Each row is a point. To make a cloud, some directions were put in groups of two or more. Within a group, all points are equally far from the middle, so they leave a hole (a ring in 2 directions, a hollow ball in 3). The other directions are filled evenly. Then the cloud was stretched, turned, moved and blurred a little. How many holes are there, and how many directions does each take, smallest first?
(in the rows, 128 means zero)

Cloud (13 x 2):
[[151 130]
 [ 86 154]
 [205 101]
 [152 137]
 [154 150]
 [108  74]
 [180 171]
 [143 139]
 [ 84  75]
 [100 130]
 [130 128]
 [131  92]
 [162  98]]
Holes: 0

Cloud (19 x 3):
[[ 97 131 172]
 [135 171 142]
 [158 183  98]
 [110 156 161]
 [105 156  75]
 [128 123 188]
 [108 118  97]
 [129 149 159]
 [141 170  86]
 [150 173 146]
 [142 157  93]
 [ 74 159  63]
 [120 163  78]
 [132 144 168]
 [ 95 119 141]
 [156 187 110]
 [123 103 170]
 [ 66 125 153]
 [127 186  90]]
Holes: 0

Cloud (28 x 4):
[[105 123 105 177]
 [141  61 102 114]
 [152 140 116  70]
 [167 110  81  96]
 [177 180 120 134]
 [113 145 115 182]
 [197 140 120 119]
 [112 142 112 182]
 [ 99  67 101 128]
 [ 93 144 148 147]
 [ 99  77 128  96]
 [111 185 123 121]
 [152  99  91  70]
 [110  79 133  89]
 [ 86 116  88 156]
 [149 109 100  64]
 [172 123 148  89]
 [174 170 104 140]
 [ 95  96  98 159]
 [131 142  79  93]
 [179 105 141 123]
 [127 108 133 168]
 [144  75 102  71]
 [ 85 165 119 127]
 [193 115 112 117]
 [189 161 112 129]
 [146 188 128 112]
 [146  94 121  64]]
Holes: 2 (2, 2)

Cloud (48 x 6):
[[130 126 163 115  92 121]
 [ 81 193 152 112 166 114]
 [166 114 117 152 113 135]
 [ 60 180 109  66 115 146]
 [147 151 119 126 191 111]
 [119 105 187 131 142 118]
 [ 47 136  83 118 140 108]
 [162  56 172 191 140 116]
 [130 172 133 102 181  96]
 [155 112 145 168 139  93]
 [ 91 179 126  44 128 162]
 [169 130 178  85 127 147]
 [135 148 114  69 114 107]
 [112 138 138  74 101 151]
 [145 185 108  86 159 146]
 [185 108 156  92  99 134]
 [119  88 129 194 103 133]
 [136 115 111 141 165  86]
 [112 112 120  97  94 154]
 [133 153 137 157 143 131]
 [ 72  74 169 161 103 155]
 [ 94 113 147  83 157 140]
 [124 146 136  39 126 133]
 [182 145 131 140 141 142]
 [131  72 126 114 120 144]
 [122 165 108 101 162  89]
 [156 112 139  58 112 139]
 [151 152 112  66 151 179]
 [127 121 197 135  92 142]
 [129 120 170  84 170 149]
 [162  75 192 143 136 171]
 [ 61 137 171 126 158 104]
 [164 114 129 146 158 165]
 [180 119 189  98 121 183]
 [128 104 189 128  76 164]
 [118 147 145  45 128 136]
 [167 136 203 128 138 143]
 [146 167 159 106 168 112]
 [ 97  74 187 136  98 137]
 [123 158 170  75 157 120]
 [132 109 134 189 117 118]
 [134 174 100  76 144 118]
 [ 93 126 106 153 137 104]
 [ 45 152  86 118 154 105]
 [139 185 121  73 146 138]
 [121 107 138  59 161 124]
 [149  62 171 122  96 151]
 [124 139 193 163  95 139]]
Holes: 1 (3)

Cloud (78 x 8):
[[143  87  66 125 142 171 107 122]
 [134 143 136 102 130  69 128 106]
 [176  81 125 128 123 124 159 174]
 [144 117 121 125 126 145 164 199]
 [178 106 110 146 108 108 140 103]
 [129 108 108  87 193 133  87 130]
 [115  79  99  72 133 169 153 138]
 [161 150 108 128 152 134 114 166]
 [ 90 131 129  97 139 151 167 151]
 [146  81 167 126 130 157  50 147]
 [145 150 196 140 175  92 102 130]
 [165 182 157 111 145  75 150 124]
 [120 131 119 166 118 117 176 195]
 [185 123 160 125 116 122 155 182]
 [123  60  64 120 101 176 160 143]
 [168 144 139 176 127  94 128 122]
 [134 163  84  73 127 100 176 131]
 [135 103 109 129 136  92  87 154]
 [152 170 166 142 120  74  87 143]
 [141  52  44 110 132 138 151 128]
 [128  91 108 164 115  92 198 136]
 [155 198 166 115 154  67 138 142]
 [165  83 163 132 133 104  67 138]
 [139  80  50  94 151 127 171  73]
 [141  34 172 114 114 176 100 106]
 [140 100  67 113 107 177 139 120]
 [124 114  79  99 171 101 183  91]
 [130  35 123 140 117 187  75 140]
 [133 106 115 155 143 135  74  98]
 [165  93 136  99 114 176 139 112]
 [120  41 101 141 113 186  98 146]
 [128  96 157 182 118 155 114 168]
 [ 86 189 113 114 145  72 130 147]
 [116  66 110 158 111 110 174 157]
 [172 141 129 116 154  82 159 117]
 [137  28 163 162 102 161 117 109]
 [141 114  87 154 142  74 172 122]
 [106  96 125 103 157 104 177  92]
 [ 93 120 126 106 161 155 156 118]
 [102 123 167 117 135 158 109 178]
 [186  13 153 169 110 162 103 136]
 [ 94 104 105 154 113 124 159 172]
 [117  53 127 161 131 103 149 151]
 [112  66  75 148 128 128 199 125]
 [128  97 120 100  81 107 136 134]
 [ 99 121  70  99 120 118 104 136]
 [104 180 111 113 173 109 169 149]
 [175  79  94 108 132 109 165 119]
 [139  86 119 137 131 155  53 130]
 [156  82 156 182 108 149 158 125]
 [110 204 158 122 169 125 125 148]
 [113 130 103  73 104 155 182 151]
 [113 112  71 147 125 100 203 118]
 [113  94  98  90 134 142  93  72]
 [157 126 187 109 138 139  83 176]
 [ 93 127 114 104 190 123 136 120]
 [103 137  89 147  93 143 205 133]
 [147 124 177 158 151  81  88 116]
 [133 115 139 152 130 115  96  83]
 [117 107  54 135 157 107 181 111]
 [150  36 113 130  82 156 113 100]
 [113  83 155 115 109 108 162 147]
 [101 163 121 115 135 156 185 144]
 [135  66 114 132 120 172  62 128]
 [184  34 157 172 113 143 112 164]
 [171  58 150 143  93 124  94 123]
 [127  54 159 136  87 128 151 117]
 [ 81 122 106 123 158 130 104 103]
 [ 91 130  92  97 142  92 140  89]
 [115  65 119  77 122 183 135 114]
 [120 168 135 120 136  93 213 165]
 [134  66 152 105 134 121 108 168]
 [148 121 130 132 105  81 115 103]
 [191  43 149 142 129 136 152 160]
 [117 145 156 118 168  79 159 145]
 [124  83 131  89 136 123 109 164]
 [148 143 145 173 142  98  84 138]
 [140 103 177 177 106  84 150 150]]
Holes: 3 (2, 2, 3)
